Rows are points. The points of each table are mixes of a few directions, plus a little noise. Count the directions of each table, and those that both share. Where both have some left over, give the other angles between the two spaces (their principal angles), to ten degrees, smallest first.
(in the rows, 128 means zero)

First (7 x 3):
[[127 149 109]
 [134 118  84]
 [133  97 123]
 [138  74 106]
 [124 106 197]
 [116 195 154]
 [124 157 122]]
Second (6 x 3):
[[132  86 139]
 [118 213 106]
 [132  92 138]
 [131  98 136]
 [122 180 114]
 [131  98 136]]
Directions: first 2, second 1, shared 1

First, 7 rows:
[[ 89 138 138 138  93 128 185 117]
 [175 117 116 116 170 126  62 140]
 [116 131 131 131 118 128 145 125]
 [114 131 131 131 116 129 147 125]
 [ 76 141 142 141  81 131 204 113]
 [125 129 127 128 126 128 132 128]
 [202 110 110 109 193 125  23 148]]
Second, 7 rows:
[[126 144 135 114 145 126 127 123]
 [101 156 139 139 135 125 132 122]
 [113 160 127 190 165 118  45 144]
 [112 100 120 158  74 132 162 133]
 [102 187 149 120 177 120 111 116]
 [186  46 103  92  81 140 159 137]
 [156 102 124  82 120 134 157 122]]
Directions: first 1, second 3, shared 1

First, 11 rows:
[[198 196 127 124  84 157 149 110 149  80  37]
 [ 82  83 129 130 158 109 115 140 114 160 189]
 [174 173 127 127  98 147 141 117 141  96  68]
 [ 69  70 128 131 166 103 111 143 111 168 205]
 [141 141 128 128 120 133 132 125 132 119 110]
 [151 150 127 127 114 137 134 123 135 113 100]
 [160 159 129 127 108 141 137 120 137 107  87]
 [ 79  80 128 130 159 108 114 140 114 162 193]
 [165 163 127 127 106 143 139 118 139 103  82]
 [ 65  67 130 130 168 103 110 143 109 171 210]
 [128 129 127 128 128 129 128 128 129 127 128]]
Second:
[[ 77 183 166 175 160 160 111 132 127  91 130]
 [ 77 129 139 126 160 131 119 130 123 144 167]
 [128 119 138  74 127 125 178 155 149  67  51]
 [175 164 110  91 120 133 147  93 107 131 125]
 [106 110  65  63 150 131 140 137 114 112 151]
 [129 122 162 184 101 121  92 121 167 200 142]
 [107 111 156  98 126 120 154 150 168 124  83]
 [187  96  64 148 100 120 111 127  93 110 140]
 [152  83 140 153 126  95 125 125  95 149 162]
 [143 165 141 170 110 144 103 109 140 150 129]]
Directions: first 1, second 6, shared 1

First (8 x 18):
[[122 110 132 113 133 140 122 129 129 126 129 118 112 128 114 137 128 131]
 [102  59 125  83 169 187 102 148 143 126 128 120  86 130  91 168  97 164]
 [116  91 161  83 111 135 114 114 120 119 126  65  92 124  87 137 161 106]
 [101  58 128  78 166 186 103 145 142 124 129 112  80 129  89 168 103 160]
 [138 159 114 159 125 112 141 131 127 132 126 157 155 129 155 115 120 130]
 [141 162 131 152 110  99 141 119 121 129 129 133 152 127 146 108 142 109]
 [136 146 143 132 102 104 134 113 118 127 127 107 135 124 128 113 158 101]
 [167 239  88 226 110  67 170 127 125 141 130 215 212 129 212  79 115 122]]
Second:
[[187 130 162 135 143 117 156 127 191 154 122 116 101 168 126 136 138 100]
 [132 142 132 130 147 127 149 160 171 161 137 148 150 117 116 112 116  67]
 [115 151 124 150 145 144 111 164 156 117 118 150 184  95 135  95 104  80]
 [ 43 117  79 117 109 143  77 124  28  66 138 140 168  76 128 121 116 191]
 [158 152 149 153 114 141 126 123 162 157  87 119 118 132 164 117 128  95]
 [121 113 122 106  99 120 140  92  83 152 130 111  76 142 132 154 149 170]
 [ 59  91  84  81 106 115 124 101  21 108 171 127 106 113  98 158 141 212]
 [129 127 128 142 153 132 106 148 145  78 132 136 170 123 121 115 113 129]
 [188 118 160 121 117 111 161  93 155 167 119  97  56 184 134 159 156 141]
 [149 138 141 143 148 130 128 147 171 122 124 134 150 132 127 115 118  96]]
Directions: first 2, second 4, shared 0; angles 60, 70

First:
[[134  76 132 121 138 146 124 132 152 123 112 116 123 151 131 120 145 126
  103 149 151 134 119 133 151 120 139 146 125 133 142 114]
 [187 210 128 107 135 149 179 109  80 164 147 143 139 102 139  96 102 132
  129 142  85 149 105 115 127 170  74  71 160 114  77 121]
 [173 249 121 110 123 130 183 111  60 170 171 140 141  84 137 119  90 133
  150 119  66 148 109 108 109 194  66  59 158  97  62 132]
 [ 76  82 129 144 118  96  94 145 132 102 150  97 120 140 113 197 145 127
  139 101 137 114 144 123 118 135 155 148 112 119 159 150]
 [ 95 125 113 122 115 117 128 141 157 143 132 114 123 127 133 134 125 117
  129 118 147 134 116 139 130 150 145 165  95 101 116 107]
 [133  84 143 134 138 128 113 128 110 104 136 110 124 146 119 162 147 135
  120 132 123 123 136 115 133 123 128 111 147 140 155 149]
 [105  66 134 139 131 124  98 136 155 103 111 120 122 151 121 142 149 127
  119 130 155 116 140 134 136  96 157 156 118 145 164 133]
 [120 132 125 146 125 133 105 121 177 114  65 185 132 122 132  53 122 127
  135 132 161 106 155 156 120  36 159 168 110 175 148 118]]
Second, 11 rows:
[[ 96 114 100 138 108 127 138 146 149 125 120 131 136 131 130  99 115 125
  154 105 126 131 118 145 123 158 111 130 142 134 141 132]
 [156 160 125 129 145  88 135  97  99 143 109  70 145 105  87 159 109 117
  113 117 119  84 146 124 161 126 133 119 162 106 111  84]
 [107 155 175  42 143 177 141 154 129 190 162 124 125 142 125  95 130 159
  156 193 162 150 122  71 127 122 171 117 118 131  99 135]
 [131 142 119 132  88 104 141 157 105  96  90 149 198 123  95 127 194 117
  112  53 132 129 108 110  78 124 112 136 148 117 159 147]
 [130 175 202  15 168 174 124 144 122 196 182 124 106 135 122  87 122 164
  145 238 163 168 129  57 134 112 195 119 107 143  82 129]
 [129 114 121 140 142 121 105 119 152 110 148 144  87 125 151  99  92 123
  133 160 115 156 131 157 137 145 128 137 115 156 128 129]
 [137  81 103 209 120 145 139  94 118 118 104 114 119 142 157 227 143 121
  104  80 116  65 143 160 148  93  91 118 114  89 139 127]
 [129 117 130 126 148 125  98 122 158 112 160 151  76 126 155  82  85 127
  138 181 117 172 130 154 137 148 137 139 108 166 123 132]
 [135  93 101 192 122 124 124 106 132 101 114 130 114 132 151 172 126 116
  113  96 111 103 136 166 138 119  98 129 119 117 142 129]
 [110 123 107 136 110 118 134 143 138 118 117 133 143 127 123 105 126 122
  142 102 125 132 119 139 118 150 115 132 142 133 141 131]
 [150 133 124 150 114 105 128 126 106  98 103 137 160 121 112 155 167 116
   99  83 122 118 125 126 107 112 116 133 134 116 145 133]]
Directions: first 4, second 5, shared 0; angles 60, 70, 70, 70

First:
[[143  80 161 108 108 155 139 161 167  59 203  42  57 122 125 147 128  84
   80 139 194 175 141   7 149 148 108 129 140 128 100 144]
 [101 169  95  95 111  84  95  91 145 189 110 122 157 112 112 103 155 173
  139 104 108  73 130  99  86 136 112 170 118 138 146 105]
 [134 161 108 118 123 122 113  99 128 131 166 112 131 137 150 129 124 151
  112 133 146  95 114 117 116 122  91 105 129 153 130 162]
 [131 156 108 118 124 118 113 106 130 136 160 109 128 136 146 127 125 148
  115 132 146  94 116 115 118 124  99 117 133 151 128 159]
 [120 151 130 117 105 140 126  93 132 117 142 133 152 115 131 134 158 146
  117 111 116 134 137 107  99 122  89 101  99 111 139 101]
 [109 111 143 131 123 126 138 139 128 142  70 160 148 107  97 119 150 120
  153 108  87 154 149 141 118 135 161 159 111  93 138  67]
 [134 103 137 154 152 135 144 161 110 126  95 155 121 137 125 128 105 103
  146 140 119 146 125 183 157 126 172 134 143 125 122 133]
 [149  94 152 147 138 157 149 160 126  80 155 114  94 139 139 146 106  93
  113 149 156 166 125 127 161 126 138 102 140 126 112 155]
 [125 118 119 137 146 110 128 148 120 157  88 148 130 132 119 117 114 125
  150 131 112 116 124 168 140 131 167 158 142 135 129 128]
 [132 140 123 155 148 133 137 123  97 141  91 185 160 139 138 129 119 134
  151 131  96 125 118 217 134 110 147 106 123 123 138 127]]
Second, 8 rows:
[[109  88 141 120 126 109 133 164 146 146  75 124 116 106  86 114 141 106
  148 114 112 148 150 104 132 149 178 194 134 109 125  81]
 [112 128 120  95 110  99 108 129 156 150 130  87 117 112 106 113 146 138
  123 113 137 109 139  59 109 148 125 179 131 137 126 111]
 [143 112 137 134 131 145 138 143 131  95 161 104 101 137 139 140 114 109
  110 140 156 144 125 111 146 126 123 109 137 134 114 154]
 [155 128 142 176 155 172 159 127  81  90 127 188 148 153 163 151 103 114
  134 150 116 156 113 234 158  99 133  50 124 117 133 154]
 [124 172 106 115 120 119 109  87 126 147 149 129 152 131 143 123 137 163
  121 122 125  92 118 129 102 121  89 109 118 141 140 139]
 [105 175  93  89 103  88  91  81 150 178 137 103 150 116 121 107 155 176
  124 105 124  69 128  75  80 135  88 158 117 145 141 118]
 [123 107 138 131 132 126 135 149 130 133 102 133 123 122 112 125 129 113
  138 124 119 144 137 131 135 134 155 152 129 116 126 108]
 [154 113 146 162 147 166 151 141 103  84 145 154 120 149 156 151 101 104
  122 150 137 161 116 184 159 109 133  72 132 124 120 159]]
Directions: first 4, second 3, shared 3
